Each row is a point. Examples show where two turns around zero, p and q, send a point. Write where each new point lands after one turn and then the other. Backwards means that the second turn is done in reverse. Each puzzle has new turns, and all numbers are rounded.

Turn p:
[-30 -21 -23] -> [ 12 -39 -14]
[  4 -13  42] -> [-39   2  20]
[ 7 17 -3] -> [ 6 17 -6]
[ 28  -6 -11] -> [19 10 22]
[-9 23 -5] -> [  3  11 -22]
Turn q:
[22 15 -1] -> [-2 26 -7]
[  3  -8 -12] -> [12  2  9]
[-11  35   8] -> [ -8   0 -37]
[ 28 -19   5] -> [-7 19 27]
[-43 -22  -1] -> [  7 -47   6]
Where do these land?
p, then q backwards: [-27  19   0] -> [-11  30   8]
p, then q: [48 -5  5] -> [-42  13 -21]
q, then p backwards: [-9  1 17] -> [-14  -6  12]
q, then p: [-12 -15 -22] -> [-3  6 28]

Turn p:
[-12  -6   6 -22] -> [-21  -8  13   2]
[ -3  22 -22  27] -> [ 10  20 -32 -13]
[ 14   7 -11   5] -> [ 10  -4 -16   3]
[-22  -9  23  -4] -> [-11   8  29 -10]
[ 18  -7 -22  13] -> [ 15   5 -20  20]
[  4  -6  25 -20] -> [ -4 -21  25  -2]
Turn q:
[ 14  11 -28 -17] -> [ 28   2 -11  22]
[ -9  -1 -11 -15] -> [ 10  -2 -18  -2]
[ -5 -11   7  19] -> [ -7  -7  15 -15]
[  4 -23  11 -18] -> [  3  24  -7 -19]
[-11  17   3  -4] -> [-11  -8 -12  10]
[ 3 -6 -2 48] -> [ -4 -24  41  -8]
[  3  13  20 -13] -> [-18  15  -9  11]
Where do these land?
p, then q: [ 28 -11   2 -14] -> [  5   4  26 -19]
q, then p: [-2 15 16  4] -> [-7 19  4 -9]
q, then p: [-29  23   4  -8] -> [-15  28  -8  19]
q, then p: [ 13 -24   5   2] -> [ -2 -24   3 -14]
p, then q: [ -9  -4 -27  17] -> [  6 -23   0  23]

Turn p:
[-13 -14  -6 -11  18  19 -21  -6] -> [  4   5  -7   8   2   2  32 -22]
[-23  -1  24  25   3   8   2 -15] -> [-15 -15   2  29  15  13 -10 -15]
[ 13  21 -19 -10 -18 -25  -6 -23] -> [  8   4  -8 -17 -15  31  -4  30]
[ 11 -15  -9 -20  23   1  15  -4] -> [  6  23  25  -5 -12  -5  12  -8]
[ 28 -33   2  11  11 -25  -2 -22] -> [ -1 -19  41   5 -20   8  19  18]
[ 23  24 -10  -4 -28  21  17  10] -> [-12  26 -21  -5   0 -19 -17  30]
[-15 -28 -16 -14 -20  17 -11   2] -> [ 12   0 -24  17 -27 -14  17  -9]
[-6 25 17 28 -8 -2  2  7] -> [-12 -15  -8   3  27   3 -25   7]
[ 15  13  26 -16   8  -5  16  21] -> [-20   7  13 -29   4 -14 -18  -9]
[-15   9 -18  23 -12 -13 -22  18] -> [ 26 -26 -22  -2  17  -1  -3  10]
[-19  -1   9 -10  23   4   9  12] -> [  4   8   8  -4  10  -5  -4 -32]
Turn q:
[ 0 14 -2 28 -5 -5 -1 -8] -> [-19 -15  19   2   3   9  -6   0]
[-16  18  -8   5 -18 -18  30 -12] -> [ -2 -13  15 -34  -4  28   6  -4]
[ -6 -30  28  -1  17  22 -15  15] -> [-10  17 -37  16   3 -22 -20  -6]
[  6  -8   2 -19  37  -4 -13  -5] -> [  8  30   0  20 -11 -13   9 -18]
[ 15  22 -19  11 -13   5  34 -27] -> [  8 -24  40 -31  -1  -3  -3  -7]
[ -3 -15 -20   0   0  -2  -3   5] -> [-3  0 -5 -1 12 -8 21  2]
[  4   8  -3   2 -29 -10   4 -25] -> [  8 -34   9  -8 -11  11   5  -3]
[ 16 -16  27   6  -5  -2  -9  34] -> [-16   8 -24  11 -13 -12 -14  32]
[-15   6  -5 -32  16  14 -27  23] -> [ 26  30 -17  25  21   7   2   5]
Where do these land?
q, then p: [ -3  21 -11  23 -10   5 -19   8] -> [ -5 -12  10  12  21 -15   9 -21]
q, then p: [-12 -14  28   8  -9 -15 -13  -4] -> [ 20  -1 -22  26  -6  -1   5   6]
p, then q: [ -5   4 -25 -16  22 -16   0  17] -> [ 27   5  16   2 -26 -14  -4   6]
p, then q: [ 28 -18  -4  -6 -13   0  27  -9] -> [ -8 -10 -12   1  -6  28 -13  29]
q, then p: [-21 -15 -22  -6  -4   2  17  -3] -> [  5  30  16  -5 -11   8   2  -9]
p, then q: [ -9  26   7 -17  -2   0 -12  -2] -> [ 24   4   5   1  20  -2   7 -13]
p, then q: [ 13 -18 -12   0  -7  24 -10   4] -> [-15   1  11 -24  -5  12  11  12]
q, then p: [-16   7  -2 -17  11 -12   0 -48] -> [-31  15   7  28 -20  20   4  19]
q, then p backwards: [25  7 40 30 12 11 10 36] -> [ 28  17  16   3 -36   6  46   0]
